Each row of a before or after table is a point. The points were changed in one or more steps. Then noise was added and the rows were shuffled. The steps act on columns, c1 being the first. What was done? A step turns or swaps two columns, mirrors them in a line or flattens them onto one, adds a multiple of one to another, or multiplies or shifts one. Angles are multiples of 10 degrees, from the lower column toward the higher: turns from -170 to 170, lines from 10 to 170 but not 90. Use the fewest steps. Two steps may share a column if one is a turn and the other turns, adds or multiplies; they go together, in the order done. Otherwise the lowest column goes first.

Before, 9 rows:
[[ 1.4 -2.2  8.3]
 [-4.4 -0.7  0.6]
 [ 3.9  1.2 -4.5]
 [ 3.8  3.2  7.3]
 [ 4.0  6.1 -6.9]
 [-0.8  3.5  4.1]
 [ 2.1  0.4 -3.1]
 [ 0.0  5.4 -7.3]
 [-5.6  1.2 -0.2]]
After:
[[ 0.1  2.8  0.7]
 [ 0.3  6.0  7.1]
 [ 0.1 -4.7  3.0]
 [ 0.3  4.1  1.7]
 [ 0.0 -8.0  1.3]
 [-0.4  6.4  6.7]
 [-0.2  0.2  1.2]
 [-0.2 -0.4 -0.7]
 [ 0.1 -7.9 -3.7]]
Steps: multiply c1 by 0; turn c2 and c3 by 100 degrees

Before (13 x 8):
[[ -7.6   6.6   3.5  -9.4  -4.4   0.0   1.3   1.1]
 [  1.4  -2.8   1.4  -4.8   4.5   2.5  -6.4  -4.8]
 [ -4.2  -0.5  -0.3  -1.6   0.6  -8.3   5.2  -7.6]
 [ -3.3   5.5   7.8   1.3   0.7  -4.7  -7.5   4.3]
 [  4.5   3.9   4.2 -10.9  -4.5  -1.6   1.4   3.2]
 [ -1.7   4.8   4.9  -9.3   3.5   0.4  -0.9  -0.3]
 [ -6.4   2.4   0.6  -0.7   6.6   1.3   1.8   1.4]
 [  4.1   7.5  -1.1   0.5  -2.9  -1.5  -6.5   0.5]
 [ -5.0   0.7  -1.1  -3.8  -2.8   4.1  -6.8  -1.6]
 [  3.8  -5.7  -4.7   1.0   8.3  -2.8  -4.0  -7.9]
 [  0.0  -1.1   4.7  -9.1   4.7  -1.6   5.9  -0.3]
 [ -1.0   1.3   4.1 -10.2   8.5  -9.1  -7.2  -2.0]
 [  0.0   4.0   3.1  -0.5   0.9   0.1  -2.9  -4.7]]
After:
[[  4.2  -1.6  -0.9  -7.3  -4.7  -1.7  -4.8  -1.9]
 [ -3.8  -0.5   8.2  -5.5  -6.9  -4.7  -5.1   2.2]
 [ -0.4  -8.5   5.0   4.2   4.9  -1.7   3.5   3.1]
 [ -1.3 -10.8   5.8  -2.3   1.3   0.2  -2.0   3.0]
 [ -4.9  -3.3   0.1   1.2  -3.1   4.7  -5.8  -3.7]
 [ -6.8  -1.6   0.4  -1.7   3.4   0.8   0.8   6.3]
 [ -8.0 -11.4   3.5  -2.9  -1.9  -0.4   2.7  -3.1]
 [  4.8 -11.2   4.2  -0.3  -3.9  -2.6   4.1  -2.0]
 [ -1.7 -10.0   3.8   2.0   1.1  -9.5  -9.4   6.4]
 [ -4.4  -2.0  -0.1   1.3   8.5  -8.5   1.1  -3.3]
 [  1.2  -3.7   1.9   4.5   3.6   2.6  -9.3   1.3]
 [  3.8   3.0  -4.7   4.5   7.1  -2.7  -8.8   2.6]
 [ -0.4  -1.9   3.2  -3.1   2.9   1.0  -4.4  -1.2]]
Steps: turn c2 and c4 by -110 degrees; turn c5 and c8 by 60 degrees; turn c5 and c7 by -30 degrees

Before (14 x 12):
[[ 2.8 -1.3 -1.5  3.8 -6.3 -3.6 -3.5 -3.6 -4.4  4.2 -2.6 -1.0]
 [-4.0 -1.8  2.4 -1.1  3.4 -2.9  1.3  3.4  2.8  1.8  0.3  4.9]
 [ 2.5  2.5 -3.0  4.1  4.6  0.0 -4.4 -7.1 -0.6  4.0 -3.8  7.0]
 [ 0.2 -1.8 -3.0  8.9 -5.4  3.1  4.5 -2.7  1.2  6.1  5.6  0.9]
 [ 1.4 -7.4  1.2 -3.2 -7.1 -1.5  8.8 -7.1  4.5  0.6 -6.2  1.1]
 [-2.3  7.2 -7.3  4.1 -7.6 -2.0  0.4 -9.3  0.8  6.5  7.1  4.6]
 [ 5.7 -2.7 -3.2  2.6  0.8 -1.4 -5.2 -1.0 -0.5 -6.0 -6.1  6.0]
 [-4.4  2.7  3.6 -0.7 -0.3  6.2  1.3 -2.2 -5.7  1.9 -0.5 -0.6]
 [ 4.4 -6.1 -1.9 -0.1  1.9  6.9 -3.0 -1.2 -4.7  5.4  3.0  2.8]
 [ 5.1 -4.3  6.6 -1.8 -0.9  0.7 -0.6  3.0 -1.1 -2.6  6.1 -0.2]
 [ 3.5 -5.8 -3.6 -1.1 -2.1  5.3  5.3  3.5  4.7  2.1 -7.5  8.2]
 [-1.9  6.0  6.6  1.8 -4.8 -3.6 -2.5 -1.6  5.9 -0.6 -4.7  8.8]
 [ 6.6  2.1  4.2 -5.2 -0.6  6.1  9.5 -1.1 -7.2  1.8 -4.5 -1.7]
 [ 4.0 -6.0 -5.4  0.5  0.6  4.4 -1.2  0.3  6.5  2.9 -6.8  0.0]]
After (14 x 12):
[[ -4.9   6.4 -17.8   3.8 -10.2   5.3  -2.7   7.7   1.5   7.1   2.4  -3.7]
 [  5.9  -4.2  13.3  -2.0  -4.5  -1.8   0.6  -2.6   0.8  -2.5   3.6   0.9]
 [ -0.7   2.5  -6.9   4.0   5.6   2.3  -6.8   6.5   4.4   4.1   0.9  -5.9]
 [ -0.7  -5.6   4.8  -0.7   3.0  -6.6   6.5  -1.0   0.5   1.7  -6.3  -9.8]
 [ -0.3  -2.4  -0.3   9.3  -7.3  -2.2  -2.0   3.7   0.0   5.9   2.9  -1.3]
 [  3.5  -3.2   0.7   3.2   4.7   1.3  -7.0   0.1   3.4  -6.4  -5.9  -3.9]
 [  4.5  -6.6   6.8  -0.3  -0.2  -6.1  -2.4   3.4   5.5   5.6   5.2   0.1]
 [  2.4  -6.3   3.1   0.8   4.5  -3.8  -1.7   1.5  -5.8   2.9  -3.8  -3.3]
 [ -6.8  -2.3   5.0  -1.0   1.9   1.8   2.3  -4.2   0.2   2.0   2.7  -5.7]
 [  9.3   2.6   0.8  -5.0   2.6  -5.4  13.2   3.5   5.3   2.4  -2.9   5.5]
 [  4.0  -1.2   0.1   3.7  -3.2   4.9  -6.7   1.9   2.8   4.7  -5.0   3.6]
 [ -0.6  -7.2  11.9  -3.4  -2.1   4.4  11.5   6.2  -3.0   0.4  -9.2  -3.1]
 [ -3.0   3.1  -0.8  -0.7   0.5  -5.4   1.3   4.1   4.7   2.0  -0.2   3.2]
 [ -7.1   5.6  -2.3   1.8  -0.7   3.8  -3.4   0.3  -1.2  -0.7  -6.9 -10.7]]
Steps: turn c9 and c12 by -150 degrees; add 0.5 times c12 to c1; add -1.5 times c2 to c3; add -0.7 times c4 to c7; turn c5 and c11 by 40 degrees; add 0.3 times c10 to c11; turn c6 and c8 by 160 degrees

Before:
[[  0.3   0.1   0.3   0.8  -7.3  -1.5   2.9  -1.2   1.3   2.0   2.2   1.2
   -4.3   7.5   3.6   1.4  -3.0   4.1  -1.4   0.4]
 [  2.5   4.8   4.8   0.6   0.9  -0.8   0.2  -2.4   4.9   4.6   0.7   3.1
   -0.2   3.3  -6.3  -4.2   6.4   2.8   1.9  -9.8]
 [  2.0   5.3   2.2   2.4   0.6   1.8   7.1  -1.4  -0.4  -0.8   1.6   2.2
   -5.8   1.9   2.5  -5.3   4.6 -14.6  -2.2   0.7]
 [ -1.1   0.2   4.4   6.7  -0.2  -3.0  -0.6   8.5  -1.4   0.6   2.4   0.3
    0.2  -3.6   1.1  11.0   5.3  -1.2   0.5  -2.2]
 [  0.9   4.9   2.3   4.0  -2.5   3.7  -7.5  -0.7  -1.7   5.5 -10.6   2.5
   -6.7   0.5   0.6  -1.8   6.7  -0.1  -1.5   2.8]
 [  1.8   4.4   3.0  -4.0  -2.6  -3.9  -0.3   2.0   3.7   2.2   2.0  -0.7
   -3.3  -0.1   4.2   1.0   0.7  -1.8  -1.6  -2.0]
 [ -4.8   2.2 -10.0   5.6  -6.0  -0.9   5.4  -4.2   1.7   0.1   1.3   2.0
    2.2  -2.7   1.0  -1.3   5.9  -6.3   1.4   1.0]
 [  1.2   4.5   2.3   6.5  -5.1   0.6  -0.2   2.5   1.8   5.4   1.0   5.1
    9.8   2.0   3.1  -2.4   3.8  -1.5  -2.2   3.4]
 [  1.8   3.8   3.0   0.5  -0.3  -3.2   0.3   0.7  -0.2   4.2   2.1  -0.9
   -6.7  -4.3   1.4  -5.6  -6.4   2.0  17.1   2.0]
 [-10.9  -2.5   2.5  -0.2   0.1   7.6   7.0   6.8  -0.9  -1.8  -7.9   0.5
   -2.9  12.8  -1.4  -5.5  -3.1   4.0  -1.5   0.9]
 [ -1.3  -4.3  -3.4   7.5  -1.1  -2.9   4.9   0.6   3.1  -8.5 -12.1   6.0
   -5.6   3.9   4.6   0.6  -2.4  -3.0  -0.6   2.7]]
After, 11 rows:
[[ -5.3   2.5   2.5   2.1   0.4   1.7   4.6  -1.8  -1.1  -1.3  -2.1  10.0
   -6.1   1.8   0.4  -5.1  -0.6 -14.8  -2.4   0.4]
 [ -3.6   0.2   2.7   6.5  -5.2   0.7  -2.3   2.0  -2.2   5.3   0.7  13.5
   10.1   2.6   7.1  -2.6  -0.8  -2.5   1.8   3.0]
 [  4.8   3.5   3.0   0.2  -0.6  -3.3   3.3   1.3  -1.6   4.1  -1.1   3.5
   -6.4  -4.4   2.8  -5.5   5.3   1.6  20.0   1.6]
 [  8.5  -2.6   0.6  -0.3  -0.1   7.7   8.6   7.1   6.7  -1.6   4.0  -3.0
   -2.7  12.9   8.4  -5.6  -7.7   3.6  -2.5   1.0]
 [  2.9  -6.8  -5.4   7.6  -1.2  -2.9   6.2   0.2   7.2  -8.1  10.3   3.8
   -5.4   4.5   5.7   0.7   0.2  -3.2  -6.3   2.3]
 [ -1.4   3.9   4.9  -3.9  -2.1  -4.3  -0.8   2.1  -3.9   2.6   0.9   4.7
   -3.8   0.2   7.3   1.1   0.9  -1.6   0.3  -2.1]
 [  2.5  -0.7   1.3   0.7  -7.5  -1.6   4.3  -0.9  -2.6   1.8  -0.8   2.0
   -4.7   7.5   1.4   1.7   1.9   3.9   0.1   0.7]
 [ -4.0   0.0   4.7   7.1  -0.7  -3.2  -3.1   8.7  -1.0   0.4  -2.8   0.3
    0.3  -3.7  14.1  10.8  -3.7  -0.9   1.4  -2.0]
 [ -6.5   2.5   0.1   4.2  -2.5   4.0 -10.5  -0.9   9.0   5.7   5.5   9.8
   -6.3  -0.2  -0.2  -1.8  -2.8   0.0   2.6   2.5]
 [ -7.1   2.1   6.1   1.1   0.8  -0.9  -2.4  -2.5  -3.6   4.4   3.6  11.3
   -0.2   3.3  -9.6  -4.2  -1.5   2.7   5.9  -9.6]
 [ -2.9   0.2  -9.7   5.3  -5.5  -0.7   2.2  -3.7  -2.0   0.6   0.8   5.7
    2.0  -2.6  -5.6  -1.1  -7.3  -6.6   1.6   1.1]]
Steps: add -0.5 times c17 to c7; turn c1 and c17 by 120 degrees; turn c2 and c12 by 40 degrees; multiply c12 by 2; turn c9 and c11 by 130 degrees; add -0.3 times c9 to c3; add 1.5 times c8 to c15; add 0.7 times c10 to c19
